Rows are points. A path goes straight from each point to the next, and from the last back to the first. The post is the endless flat space through its rows: a point in 2 columns, a line in 3, a plane in 4, and so on, so that a path can go around it. How many times does the path go around the post? Going back the other way cancels.

Post, 2 rows:
array([[-30,   8,   6],
       [ 18,   7, -19]])
Path, 28 rows:
array([[ 13,   3, -38],
       [-26,   0,   0],
       [  0,  -3,   5],
       [  9,  14,   4],
       [ 27,  43, -35],
       [ -5,  15, -25],
       [-29,  29, -25],
       [-37,  -3, -14],
       [-31, -28,  15],
       [  6,  -2,   7],
       [ 51,  30, -14],
       [-38,  22,   1],
       [-44,  10, -16],
       [-25, -22,  14],
       [  4, -18, -23],
       [-45,  -3, -11],
       [-95,  -2,  44],
       [ 44, -13,   0],
       [-20,  15,  11],
       [ -8,  26, -21],
       [ 26,  43, -26],
       [-43,  23, -24],
       [-19,  -5, -34],
       [-54, -27,  36],
       [ 28,  10,   0],
       [ -1,  42,  -5],
       [ 15,  26, -53],
       [  3,  13, -26]])
Times around: 4

Post:
array([[ 42,   5, -27, -15,  26,  -2],
       [-18,  -5,  13, -11,   4,  10],
       [ 12, -30, -47,  12,  -5, -27],
       [-12, -28,  46, -18, -38,  43],
       [ 14,   1, -21,  -2,  -4,  31]])
Path (26 x 6):
array([[  0,   2, -18, -23, -61,  55],
       [-14, -15, -12,  -9,   1,   4],
       [ 12, -17, -52,   8,  40,  14],
       [ 39, -59,  26,   4, -76,  63],
       [ 65, -28, -23,  12, -37,  16],
       [-25,  -1,  -8,  -8,  -4, -37],
       [  0,  38, -29, -17,  28,  32],
       [ 37, -31, -47, -10,  -1,  15],
       [-12, -44, -49,  19,  13,   5],
       [-29,  -8, -18,  29,   9,   3],
       [ 30,   4,  28,  -8, -13,  31],
       [ 21,  26, -21, -14,   4,  -8],
       [ -3,  31, -23, -40,  55, -30],
       [ -4, -36,  -5, -27,  27, -59],
       [  1, -38,  -5,   9,   5,  44],
       [ 45, -16,  16,  19,  -4,  50],
       [ 31,   3, -17,  22, -30,  20],
       [-45,  14,  -6,   7, -33,  54],
       [ 26, -19, -31, -38,  -8, -10],
       [ -3, -27, -17,  -6, -20,  26],
       [ 53, -42, -19, -37,  22,   6],
       [ 24, -43,   0, -30,  -3, -25],
       [  9,  21, -28, -11,  95,  -8],
       [ -1, -40,  36,  15, -12,  17],
       [  3,  14,  34, -19,   5,  35],
       [-22,  36,   6, -12,   6, -18]])
Times around: 4

Post, 8 rows:
array([[-18, -52,  -9, -16, -49, -75,  -4,  13,  28],
       [-11,   7,  11, -40,  15,  12, -66, -44,  59],
       [ 48,   8, -33, -40,  18,  -4, -30, -71,  -6],
       [-24,  -4,   6,  31, -47,  19,   9,  -7, -32],
       [ 48,  -8,  15,  15,  10, -14, -15,  15, -54],
       [ 46,   5,   4,  16, -19,  -7, -27, -27, -21],
       [ 47, -22, -20,  10,  25, -28, -25,  10,  19],
       [ 23,  59,   2, -20,  42,  19,   9, -29,  10]])
Path, 30 rows:
array([[ 84,  61, -11,  -1,   8, -40,  26,  15, -30],
       [ -2, -38,   0, -13,  15,   4, -34,  22,  35],
       [-64, -73,  11, -30,  14,   4, -56,   1,  71],
       [ 59,   6,  -4, -35,  74, -14, -36, -30,  -4],
       [ 38,   7, -21, -27,  66, -90,  31,  38,  -2],
       [  0,  18,   5,   1, -41,   8, -71, -18, -11],
       [ 78,  16,  21, -26,  -2, -40, -44, -12, -18],
       [-12,   8, -19,  15, -41,  72, -25, -82,  24],
       [ 26, -35, -16,   3,  39,  27, -49, -48,  23],
       [-28, -51, -16, -50,  -6, -70, -34, -26,  18],
       [-13, -27, -10, -45, -15, -63, -39, -49, -32],
       [ 66,  27, -21,  -5,  24, -18, -63, -29,  15],
       [ 46,  38, -45, -59,   4,  15, -33, -53, -24],
       [ 36, -21,  -6, -14, -30,  55, -48, -42, -67],
       [ 42, -19, -14,  56, -49,  12, -21, -25,   2],
       [ -1,  -5, -27,  29,  37,  46,   1, -20,  36],
       [ 46,  26,   5,  -7,  58, -30,  16,   0,   0],
       [ 24,  -5,  11,   5, -17, -57, -37,   6, -39],
       [ 42,  45, -16, -30,  63, -34,  23,  57, -30],
       [  4, -22,  19, -15, -53,   3, -65, -31,  25],
       [ 56, -40, -22,  59,  12,  49, -13, -32,  43],
       [ 11,  25,  38,  43, -17,  60,   8, -52, -76],
       [ 22,  27,  20,  39, -38, -93,  24,  25, -13],
       [ -9, -22, -33,   5, -20, -25, -23, -10,   7],
       [ 42,   7,  27,  39, -35, -50, -47,  46,   2],
       [ 20,  -4,   4, -34,  43, -19, -11,  35,  52],
       [ 64, -28,  47,  20, -31,  -7,  16,   8, -86],
       [-19, -27, -18, -27,  67,  -7, -23, -17,  93],
       [-23,  51,  39, -18, -22, -25, -16, -37,   3],
       [ 16, -11, -33,  20,  -9, -17, -47,  -1, -13]])
Times around: 5

Post:
array([[-26,   0, -13, -10,  -9, -13,   9,  23, -14,  -3,  29,  -2],
       [-25,  28,  12,  16,  -5,   3,  54,  12,   7,  20, -34,  10],
       [ 37, -30, -12, -17,  35,  -2,  12,   4, -15, -47, -36,  39],
       [  1, -34, -32,  53,  18,  77,  27, -40, -14, -34,   3,  27],
       [  4,  31,  25,  13,  -5, -14, -12,  43,  13, -10, -11,  38],
       [ 17,  50,  10,  35,   8, -17, -29, -13,  11,  43,  -3,   6],
       [ 21,  29,  24,  29,  -3, -29, -13,  46,  49,  27, -38, -27],
       [ -1, -38,  16, -21,  24,  24,  21, -23,  -7, -53, -27,  22],
       [ 22,  13,  18,  18,  -9, -42,  18, -40, -12,   1,  37,  19],
       [ 14,  16,  12,   6, -14,   2,  10,   6, -20,  -6,  16,   4],
       [ -8,  21, -30, -52, -26, -15,  27,  10,   5, -30,  31, -30]])
Path, 25 rows:
array([[ 55,  14, -52,  31,  36,  31,   6,   2, -10, -17,  40,  38],
       [ 62, -38,  25,  11, -21,  -8,  58,  -7,  -7, -66,  50,  52],
       [ 25,  33,  12,  58,  16,  28, -16,   3,  44,  22, -17, -10],
       [ 20,  -2, -57, -14,  19,  -1,  37,  -7, -39, -24,  -3,   8],
       [ -6,  17,  -8,   6,  -9, -67, -22,  12,  10,  56,  17, -49],
       [-28, -18,  62,   9, -43,  37,   9,   7,  -7, -22,   9,  25],
       [ 50,  23, -20,   7,  28,  49,   7, -68, -15,  34,   6, -33],
       [ 44,  -4, -57, -36,  78, -14,  44,  56, -26,  -6, -93,  21],
       [  1,   0,  12,  80, -20,  -4, -37,  48,  14,   1,  44, -29],
       [ 12,  -5,   4,   1, -23, -50,  31, -26,  -7, -26,   2, -10],
       [ 16,  37,   4,  10,  26,  -5,  -7,  19, -31, -18,  -8,  20],
       [ 69,  41,   5, -10,  42, -19,  51, -28,  -5, -17, -28,  49],
       [ 21,  36,  28,  37, -25,  36,  55, -72,  26,  11, -18,  38],
       [  0, -15,  21,  -4,  -8, -16,  54, -57, -18, -10, -18,  19],
       [ 31,  20,   7,  17,  46, -64,   5, -51, -34,  15, -19,  72],
       [ 15, -19,   6,  56,  20,  30,  13,   5,  11, -17,  11, -14],
       [-14,  56,  21, -19,  -7,  33,  16, -36,  24,   0,   2,   9],
       [ -8,   2,  28,  32, -27,  13,  -1,  33, -35, -12,  24,  85],
       [-10,   6, -64,  -6, -18,  10,   3, -17,  46, -33,  -2, -19],
       [-18,  -5,   0,  14,  -7,  35,   8, -47, -74, -36,  52,  22],
       [ 30,  13,  40,  -5,  27,  10,  14, -31,  14, -34, -40,  24],
       [-35,   9,  58, -31, -28, -30,  37,   6,   2, -12,  42,   7],
       [ 29,  -6,  -7,  38,   5,   1,  27, -42,  14,   6, -31,  25],
       [-11,   8,  15,  22, -13,  30, -11,  -2,   2, -22,  -3,  -6],
       [ 84, -26, -64, -10,  -1, -62, -74,  74,  21, -22,  46, -95]])
Times around: 2
